Each row is a point. The ring and each string are closed loops that go straight from each point to the next, and from the last back to the first. Before rounding, they use only three directions, however many columns there are. Count how often each string passes through the ring. Passing back the other way cancels.

Ring, 7 rows:
[[-3.2 -4.8  0.9  1.1]
 [ 2.1 -3.6  0.6 -1.0]
 [ 7.3 -0.4 -0.2 -2.4]
 [ 7.3  3.2 -1.2 -2.3]
 [ 2.3  2.7 -1.1  1.0]
 [-4.0 -0.9 -0.2  4.8]
 [-5.9 -3.2  0.4  4.5]]
String (22 x 4):
[[ 6.3  3.7 -1.4  0.4]
 [ 2.9  0.9 -0.6  2.7]
 [ 1.6  0.3 -0.4  0.8]
 [ 1.3  3.2 -1.2 -0.4]
 [ 1.3  2.3 -1.0  0.1]
 [ 1.8  0.7 -0.6  1.1]
 [ 3.2  1.7 -0.9  1.9]
 [ 6.9  4.9 -1.6 -1.7]
 [11.0  6.3 -1.9 -5.0]
 [ 8.6  2.3 -1.0 -1.1]
 [ 4.6  0.1 -0.4 -0.2]
 [ 6.1  0.2 -0.3 -3.5]
 [ 8.8 -1.0  0.0 -4.4]
 [ 7.4 -2.6  0.4 -1.8]
 [ 4.6 -2.5  0.3  0.5]
 [ 2.8 -1.5  0.0  0.0]
 [ 3.3 -1.1  0.0 -2.3]
 [ 7.5 -0.9  0.0 -4.3]
 [10.5  0.3 -0.4 -3.3]
 [10.8  2.7 -0.9 -6.4]
 [ 8.3  3.1 -1.1 -4.9]
 [10.4  6.1 -1.9 -5.5]]
Times through: 2

Ring, 6 rows:
[[ 3.1  0.7  0.5 -5.7  0.3 -0.1]
 [ 5.6 -2.0 -3.1 -6.4  0.5 -2.6]
 [ 5.6 -2.3 -2.9 -0.6 -3.0 -1.7]
 [ 4.9 -4.0 -0.6  4.7 -5.9 -2.7]
 [ 3.5 -3.5  1.8  4.0 -5.2 -2.7]
 [ 1.4  1.3  3.6 -0.1 -2.8  1.2]]
String:
[[  3.5  -0.7   0.3  -6.9   1.2  -1.8]
 [  4.3  -1.9  -0.6  -4.8  -0.2  -2.5]
 [  3.6  -0.4   0.2  -1.9  -2.0  -0.4]
 [  2.5   2.4   1.1  -1.4  -2.5   2.4]
 [  5.0  -0.6  -2.6  -8.9   2.1  -1.7]
 [  7.6  -4.6  -5.9 -12.7   4.4  -6.1]
 [  8.0  -5.1  -6.3 -11.3   3.5  -6.2]
 [  8.1  -5.5  -6.4  -9.3   2.3  -6.3]
 [  6.3  -4.5  -3.2  -4.2  -0.7  -4.6]
 [  5.1  -2.3  -1.9  -1.7  -2.2  -2.1]
 [  4.2  -0.2  -1.0   0.6  -3.7   0.4]
 [  4.1  -1.4  -0.4   0.0  -3.2  -1.0]
 [  4.4  -2.2  -0.7  -0.3  -2.9  -1.9]
 [  3.3   0.7   0.4   4.3  -6.0   1.9]
 [  4.7  -2.0  -1.1   8.1  -8.3   0.1]
 [  5.7  -5.1  -1.7   6.8  -7.3  -3.3]
 [  6.6  -7.5  -2.3   2.6  -4.5  -6.5]
 [  5.1  -4.3  -0.8   1.0  -3.6  -3.8]
 [  4.4  -3.0  -0.1   1.0  -3.6  -2.5]
 [  4.9  -5.2  -0.2   2.1  -4.1  -4.6]
 [  5.0  -6.8   0.4   3.3  -4.6  -6.1]
 [  4.9  -4.8  -0.3  -0.1  -2.8  -4.6]
 [  4.4  -6.1   1.3   1.5  -3.4  -5.8]
 [  3.8  -3.5   1.2   0.3  -3.0  -3.3]
 [  2.6  -0.1   2.0   1.2  -3.8   0.2]
 [  0.8   2.7   4.3   2.5  -4.5   3.0]
 [ -1.2   5.4   6.9   2.2  -4.2   5.4]
 [ -0.6   4.6   6.0  -1.3  -2.1   4.0]
 [  2.8  -0.7   1.8  -5.0   0.1  -1.6]
 [  3.6  -1.3   0.5  -4.5  -0.3  -2.0]]
Times through: 3
String:
[[  3.8   0.0  -0.4  -0.7  -2.9   0.2]
 [  3.5   1.4  -0.4   0.4  -3.7   1.9]
 [  5.2  -0.3  -3.0  -0.2  -3.5   0.4]
 [  6.6  -2.5  -4.6   0.6  -4.0  -1.5]
 [  6.6  -4.8  -3.6  -0.4  -3.0  -4.2]
 [  5.6  -4.2  -2.0  -0.8  -2.6  -3.9]
 [  3.5  -0.1   0.3   3.3  -5.3   0.9]
 [  3.8  -0.7   0.2   6.8  -7.5   0.9]
 [  5.3  -4.7  -1.1   6.9  -7.3  -2.9]
 [  6.2  -7.1  -1.8   3.8  -5.2  -5.9]
 [  5.5  -5.7  -1.0   2.0  -4.1  -4.9]
 [  3.9  -2.1   0.4   1.5  -4.0  -1.5]
 [  2.5  -0.5   2.5   5.8  -6.5   0.7]
 [  3.2  -4.0   2.7   6.6  -6.7  -2.8]
 [  3.7  -5.9   2.5   4.8  -5.4  -5.1]
 [  4.2  -4.5   0.8   0.6  -3.1  -4.3]
 [  3.8  -2.9   0.8   0.0  -2.9  -2.7]
 [  2.3  -1.7   3.4   1.0  -3.3  -1.6]
 [  0.5   1.6   5.4   1.4  -3.6   1.6]
 [ -1.0   5.4   6.4   2.2  -4.3   5.4]
 [  2.5   0.8   1.7   0.2  -3.3   1.0]
 [  4.1  -2.3   0.0  -2.3  -1.6  -2.4]
 [  3.9  -1.9   0.2  -5.3   0.3  -2.7]
 [  2.8   0.8   1.1  -7.3   1.4  -0.4]
 [  1.6   4.0   1.9  -6.2   0.5   3.0]
 [  2.4   2.3   1.2  -2.7  -1.6   2.1]
 [  4.2  -1.4  -0.5  -2.7  -1.5  -1.5]
 [  5.5  -3.6  -2.0  -5.0  -0.1  -4.0]
 [  6.8  -4.0  -4.6 -10.5   3.1  -5.2]
 [  6.5  -2.4  -4.6  -9.2   2.2  -3.3]
 [  4.5   0.7  -2.1  -3.8  -1.2   0.6]]
Times through: 0

Ring:
[[ 0.7  4.4 -7.4  3.8 -0.2  4.5 -2.1  3.3]
 [ 2.1 -0.2 -6.4  6.2 -0.2  8.0 -4.8 -1.7]
 [ 1.5 -5.3  0.4  3.8  1.2  4.6 -3.9 -3.8]
 [-0.2 -3.5  6.0 -1.1  3.3 -2.8 -1.1 -1.0]
 [-1.7 -2.5  6.5 -3.3  3.1 -5.8  1.7  2.5]
 [-2.1 -2.7  0.3 -1.0  0.3 -1.9  2.5  4.8]
 [-0.6  2.2 -5.8  2.2 -0.5  2.4  0.1  4.9]]
String, 27 rows:
[[  2.9  -7.5  -7.2   9.2  -1.9  13.1  -6.2  -5.6]
 [  1.0  -5.7  -3.0   4.7  -0.5   6.4  -2.9  -2.0]
 [  0.8  -3.0  -1.2   3.1   0.8   3.7  -2.6  -1.1]
 [  1.1  -1.4   0.9   2.1   2.2   1.8  -3.2  -1.7]
 [  1.5  -6.2   3.8   2.6   2.5   2.7  -4.1  -5.1]
 [  0.9  -6.4   6.3   0.8   3.2   0.0  -3.0  -4.5]
 [  0.1  -6.9   4.2   0.9   1.9   0.5  -1.5  -2.3]
 [ -0.2  -5.6   1.0   1.6   0.7   1.9  -0.9  -0.5]
 [ -0.4  -0.9   3.1  -0.7   2.6  -2.3  -0.5   1.1]
 [ -1.4   0.3   8.3  -4.4   4.7  -8.0   1.1   2.3]
 [ -2.8  -2.0  11.8  -7.0   5.1 -11.5   3.5   3.6]
 [ -2.4  -6.9   5.8  -2.8   1.5  -4.3   3.0   2.7]
 [ -0.9  -3.3   0.7   0.4   0.8  -0.1   0.4   1.9]
 [ -1.1   0.1   1.6  -1.1   1.9  -2.7   0.8   3.4]
 [ -2.4  -0.6   1.8  -2.6   1.3  -4.4   3.1   5.9]
 [ -3.3  -6.6  -2.2  -0.4  -2.2  -0.1   4.8   6.7]
 [ -1.5  -5.0  -3.7   2.0  -1.7   2.9   1.6   3.8]
 [ -0.6  -3.5  -3.3   2.5  -0.8   3.3  -0.1   2.2]
 [ -0.3   0.3  -2.5   1.5   0.5   1.4  -0.5   2.8]
 [ -0.2   5.2  -4.1   1.1   1.0   0.3  -0.5   4.8]
 [  0.2   7.7  -6.7   2.1   0.7   1.6  -1.2   5.4]
 [  1.0   7.1  -9.9   4.5  -0.5   5.3  -2.5   4.4]
 [  1.2   1.4  -9.0   5.8  -1.4   7.7  -3.0   1.6]
 [  0.5  -2.1  -3.7   3.5  -0.2   4.5  -1.9   0.6]
 [  0.9   0.9  -4.0   3.5   0.5   4.0  -2.7   0.7]
 [  1.6   2.8  -4.4   3.9   1.1   4.3  -3.8   0.1]
 [  3.5  -0.5  -8.6   8.9  -0.7  11.8  -7.3  -4.2]]
Times through: 5
